Rows are points. The points of each table are mixes of a few directions, plus a little noise. How many directions does each table use, and how many do they share? Where both have some left over, give the other angles between the two spaces (their principal angles), to ten degrees, smallest first.
In the rows, 128 means zero.

First (6 x 2):
[[121 119]
 [ 94  86]
 [147 152]
 [165 176]
 [154 162]
 [ 87  73]]
Second, 6 rows:
[[157 164]
 [126 125]
 [151 158]
 [126 126]
 [ 67  48]
 [142 146]]
Directions: first 1, second 1, shared 1

First, 7 rows:
[[105 185 164 163]
 [109 186 180 121]
 [128 143 132 144]
 [ 92 126 140 130]
 [165  88  82 132]
 [169 117 125  76]
 [128  52  72 129]]
Second:
[[106  68  95 195]
 [164 160 198  78]
 [110 127  89 139]
 [142 145 153 103]
 [119 139 107 123]]
Directions: first 3, second 2, shared 1; angles 90

First:
[[116 169 180 101 191 126 156 127 119]
 [127 127 137 104 118 116 127 165  95]
 [124 142 140 130 157 129 136 117 142]
 [118  95  93 149 157  77  95 198 173]
 [142  90  64 189  83 147 103  76 186]
 [144 101  80 171  75 154 112  76 160]
 [122 171 168 124 183 149 159  78 143]
 [122 120 143  80 114  91 118 220  64]
 [135 156 149 131 122 172 154  50 124]
 [132 113 124 101  80 118 117 174  74]]
Second, 10 rows:
[[174 156 120 116 152 108  75 130 162]
 [ 71 114 189 152 111  98 191 170  65]
 [104 125 101 137 142 178 123 101 135]
 [135 139  85 130 124 234 146  94 141]
 [143 175 171 128 140 102 156 151  95]
 [159 105  91 129 115 174  81 132 181]
 [107 135 120 131 140 147 140 107 117]
 [ 71 118 154 129 136  71 168 113  78]
 [112 114 124 143 163  95  47 141 164]
 [204  97 124  84  57  74 152 141 142]]
Directions: first 3, second 5, shared 0; angles 30, 40, 50

First, 10 rows:
[[ 61 155 175  91 172 135  72 171  63 141  33 108]
 [ 77 149 165 100 162 134  85 163  78 138  55 113]
 [171 111  98 152 101 123 164  99 170 121 188 140]
 [147 119 113 139 115 127 146 114 149 124 157 134]
 [188 103  85 162  87 122 179  88 186 117 213 146]
 [ 69 150 170  96 167 134  78 166  71 139  46 110]
 [139 124 121 135 121 127 137 121 138 126 143 130]
 [100 139 148 113 146 131 105 146 101 134  88 120]
 [135 125 123 132 124 127 133 124 135 127 138 130]
 [192 102  84 162  87 121 181  86 190 115 217 146]]
Second, 9 rows:
[[187 149 135 124 138 170 182  88 191  59 140  94]
 [153 144 137 138 155 177 128 130 138 100  91 103]
 [ 96 112 116 115 110  86 122 131 119 154 151 148]
 [115 108 117 113  79  48 154 107 129 157 206 165]
 [ 31 103  75  58 143 103  99 137 179 114 100 117]
 [127 129 121 114 132 134 139 118 153 108 128 118]
 [106 120 141 160 122 110  78 168  47 195 112 155]
 [224 153 174 185 114 151 167 109 101 125 162 133]
 [115 135 134 144 162 170  81 162  93 141  63 115]]
Directions: first 1, second 3, shared 0; angles 30

First:
[[134  78  99 114  88 159  91 141 105  72 117  92 157 118 170 117  72  87
  119 156]
 [136 137 179 108 121 112  92 131 131 170 135 101 117  97 188 105 146  73
  150 122]
 [137 146 101 128 143 125 161 146 143 123 118 145 118 161  71 127 136 151
  128 139]
 [142 139 131  75 161  37 155 155 114 164 123 132 116 127 100 140 142 108
  131 146]
 [139  67 122 115 112 159  88 124 105 108 105 124 139 152 147 146 124 103
  126 169]
 [104  91 111 147 157  95 191  76  70  95 163 171 218  61 118 183  91 201
   79  80]
 [173 122 115 143 119 217 157 147 141  95 128 122 206 108 131  66 114 110
  137 125]
 [ 93 235 116 143 126  78 137 157 192 155 133 115  15 166  81 110 140 155
  144 106]
 [ 95 137 178 178 123 171  80  76 152 169 130 150  67 162 146 159 188 164
  139 108]]
Second (11 x 20):
[[ 85 149 132 129 132  47 150 104 100 122 171 118 144  47 162 148  80 151
  101  70]
 [103 144 130 120 142  57 149 118 111 138 149 131 124  94 129 152 112 147
  113 101]
 [146 147  98 127 117 161 125 165 162 115 102 121  93 184  88 101 134 118
  143 162]
 [137  98 115 162  97 233  93 120 144  95 107 128 133 170 133 115 131 130
  134 150]
 [ 89 175  93 139 109  82 147 140 136  92 153  99 111  90 132 116  62 149
  110  90]
 [ 83 153 127 123 144  30 156 108 103 133 161 132 124  73 134 164  96 163
  101  83]
 [207  96 187  93 135 190 107 151 131 173 111 115 188 115 176  65 180  33
  171 162]
 [179 107 147 109 137 178 114 149 142 155  96 137 131 175 112 106 182  89
  157 176]
 [ 57 132 123 147 142  36 149  75  89 119 166 150 119  80 131 204  94 203
   83  72]
 [149 106 131 130 130 172 114 130 136 135 105 143 121 175 109 131 162 125
  140 160]
 [175 101 129 129 122 218 101 149 154 134  86 137 120 204 103 105 177 101
  157 185]]
Directions: first 6, second 4, shared 4

First, 9 rows:
[[102 123 150 110 150 151 113 137 126 139 128 110 164 123 149 143 140 147
  125  71 108  97 172 153 122 116 117  87 104 102 140 155]
 [150 155 144 173  97 104 141 108 129 132  98 154 139 140 103 149 104 127
  121 126 123 133 102 168 147 130 109 133 152 172 129 100]
 [130 122 119 115 160 124 126 140 117 136 141 116 119 132 120 104 130 119
  133 137 131 133 113 110 110 146 164 114 148  98 117 134]
 [141 137 128 126 128 145 121 108 140  87 119 122 131 139 149 134 109 124
  145 161 133 121 126 111 134 113 117 141 134 139 126 140]
 [155 156 165 132 161 152 128  77 166  65 143 150 119 108  90 198 154 120
  167 147 137 119  68 127 186 138 122 142 150 150  76 139]
 [131 116 105 130  89 125 126 126 125 122 123 133 109 139 158 102 113 125
  120 167 138 140 145  98 116 108 111 168 111 147 148 117]
 [ 82  86 149 117 148 103 114 168  77 249 166 144 127 114 112  96 189 147
   82  26 103 122 164 148  89 151 151  90  98  76 141 115]
 [145 136 117 144 110 118 129 121 121 119 107 128 128 152 142 107  92 121
  127 161 131 134 124 121 115 121 126 140 146 143 139 119]
 [117 121  75 105 108 130 152 166 153 104 127  95 115 104 127 119 120 122
  132 157 146 152 137 115 133 128 136 136 109 126 136 131]]
Second (9 x 32):
[[111 109 144 121 135 126 117 131 111 167 152 144 119 120 126 123 163 136
  114  94 121 123 140 125 120 132 129 128 109 113 128 125]
 [123 121 127 145  97 108 130 134 113 164 123 145 124 133 128 115 128 133
  106 113 123 135 140 139 119 125 116 138 116 142 145 106]
 [111 119 159 124 142 137 114 122 120 154 142 140 140 120 130 145 158 142
  120  78 113 108 148 144 130 125 117 112 109 117 128 135]
 [157 161 104 127 135 144 143 120 162  45  96  93 143 138 133 142  73 113
  163 192 143 131 102 124 146 124 134 124 164 143 118 146]
 [106  86 147 120 109 127  99 115  97 183 168 170  93 127 154 105 181 139
  102 107 124 125 160  89 108 113 106 172  80 124 140 115]
 [128 112 103 114 141 115 135 147 120 143 152 125  95 120 110  98 143 115
  127 151 142 151 106  95 114 150 164 139 136 107 116 120]
 [150 178 118 152 124 127 156 133 158  75  69  93 180 137 111 161  61 125
  147 136 124 123 111 190 152 130 125  83 170 153 131 136]
 [157 144  84 113 144 137 145 131 155  53 119  93 110 132 125 115  89 101
  164 217 156 150  86  87 134 137 160 142 166 126 108 141]
 [108 121 166 135 125 131 113 120 115 167 133 148 148 124 134 147 154 148
  110  64 107 105 159 159 130 118 102 113 102 128 139 127]]
Directions: first 6, second 4, shared 4

First (9 x 32):
[[122 161 163 145 137 135 145 124 145 124 139 131 127 107 147 119 143 134
  154 104 111 112 158 124 113 118 114 109 131 129 145 133]
 [ 92   7  92  73 146 190  78 184 106  26 174 143 109 131  57 144 103  39
  146 147 113 130 141 106 125  91 109 136 105 148 132  99]
 [142 183 115 153 120  95 143 103 135 171  88 132 123 151 163 131 144 189
  102 135 139 137 117 122 116 150 144 121 136 132 132 145]
 [199 110 104 101 107  80 145 138 126 172 130  80 128 134 106  96  82 144
  125 144 108 133  70 130 144 119 139 121 148  97  86 168]
 [146 158 167 138 115 103 132 109 124 183  96 122 137 110 149  94  90 175
  120 108 128 133 135 137 133 134 137 134 141 137 121 111]
 [145 153 151 146 130 116 148 109 120 148 117 118 150 115 146 124 136 120
  123 122 152 115 122 173 142 155 129 141 122 110 124 146]
 [140 128 133 131 146 133 137 137 123  98 121 135 116 122 134 118 122 124
  136 127 121 111 147 135 101 127 115 113 117 139 145 153]
 [ 82 176 132 156 117 135 130 104 156 154 143 140 140 138 150 164 192 143
  128 118 138 142 131 108 144 133 136 132 140 117 134 100]
 [ 85  75  96 111 134 166  93 145 116  77 143 150 123 146  99 162 143  84
  119 147 144 140 132 117 133 125 127 147 112 142 134  98]]
Second:
[[181 148 137 122  84  60 121  99 108 248  56 104 139 134 142  78  42 225
   79 129 140 163  87 132 154 145 167 154 157 138  89 101]
 [124 126 127 129 131 134 128 131 129 119 134 130 128 129 126 132 134 120
  132 129 127 125 131 128 126 125 124 125 126 128 130 130]
 [103 118 123 131 148 162 132 142 138  71 163 139 124 124 121 152 169  81
  152 129 123 111 146 126 117 119 109 116 115 123 148 140]
 [ 88 112 119 133 162 180 135 151 144  37 184 145 120 124 116 167 193  54
  166 128 119 101 159 125 108 115  97 108 106 121 158 150]
 [135 131 129 127 121 118 126 125 126 145 116 124 130 129 131 121 116 141
  121 128 129 133 123 129 132 132 134 132 134 129 122 124]
 [110 121 126 130 144 152 130 140 134  86 153 136 124 126 122 145 158  93
  146 128 124 115 142 127 120 122 115 119 118 125 142 137]
 [117 123 126 128 137 142 129 133 132 105 143 133 126 126 124 139 146 109
  138 127 126 122 136 127 123 123 120 123 121 126 137 133]
 [167 143 134 124  96  78 123 106 113 218  75 111 136 133 140  91  66 199
   91 128 137 153  99 131 147 141 158 146 149 135  98 108]]
Directions: first 6, second 1, shared 1

First, 11 rows:
[[126 131 123 126 130 126 131 123 135 124 130 128 131 122 127 131 124 127
  129 125 127 128 131 120 126 122 128 122 125 127 127 131]
 [125 134 121 124 131 126 133 120 139 121 130 128 133 119 126 133 122 126
  130 123 126 127 133 115 125 119 127 117 123 125 125 132]
 [124 135 118 123 131 125 135 117 142 119 131 128 135 115 125 135 120 125
  130 121 125 127 135 112 124 115 127 113 121 124 124 134]
 [123 137 115 122 132 123 137 114 148 116 132 128 138 111 124 137 117 125
  131 119 124 128 137 106 122 111 127 109 118 123 124 135]
 [104 173  67  98 146 107 174  60 222  68 147 130 173  47 108 173  80 113
  143  82 112 127 173  22 100  48 124  33  82 106 107 162]
 [119 145 104 117 135 120 145 102 163 105 135 129 145  98 121 145 110 122
  133 110 122 127 145  88 117  99 127  93 111 120 120 140]
 [143  99 168 147 116 141  99 172  68 166 116 126 100 179 141  99 159 138
  119 157 138 129  99 196 146 179 131 189 158 142 141 107]
 [138 110 153 140 120 136 110 156  90 152 121 127 109 161 136 110 148 134
  122 147 135 128 110 171 139 160 130 166 147 137 136 114]
 [141 103 162 144 118 139 103 165  77 161 117 127 104 172 139 104 154 136
  120 153 137 129 104 186 144 172 131 180 153 140 139 110]
 [130 124 133 130 127 130 124 134 120 133 126 127 124 135 130 124 132 129
  127 132 130 128 124 137 130 135 128 136 132 129 130 125]
 [135 116 143 135 123 133 117 145 105 144 124 128 116 149 133 117 140 132
  124 140 132 128 117 155 135 148 129 152 140 133 133 119]]
Second (9 x 32):
[[123 102 149 144 118 129 114 134  99 138 157 142 122 134 142 119 136 120
  135 140 119 108 106 145 133 153 134 137 122 140 110 119]
 [135 113 116 123 126 118 124 117 131 125 144 139 129 118 130 130 129 123
  134 127 119 123 133 120 123 127 132 123 112 136 113 124]
 [142 133 100 103 132 121 134 113 150 117 114 128 136 115 116 140 124 135
  127 117 125 138 154 121 118 105 121 116 121 116 132 136]
 [118 110 211 155 110 178  97 194  23 183 110 127  93 203 147  85 164 142
  108 169 144 109  76 249 158 198 123 201 188 130 156 113]
 [129 112 114 143 128 103 129 112 149 116 161 135 131 105 136 133 121 112
  144 123 117 124 124  77 122 126 143 113  97 150  99 118]
 [155 119  97 102 129 117 125 119 144 125 110 130 129 124 116 136 132 139
  126 124 126 143 154 134 120 112 122 130 122 124 132 127]
 [118 131 122 102 126 144 133 104 123 118 141 147 142 108 124 138 123 129
  127 120 116 104 141 148 119 109 117 101 123 109 117 146]
 [138 142 103 123 138 111 139 123 165 117 110 113 133 119 118 137 119 130
  129 116 132 151 143  92 124 110 129 120 122 128 138 128]
 [ 94 188 139 155 146 132 158 144 169 112 102  90 135 127 119 133 101 128
  122 112 148 150 119  69 136 109 132 109 143 118 159 143]]
Directions: first 1, second 4, shared 1
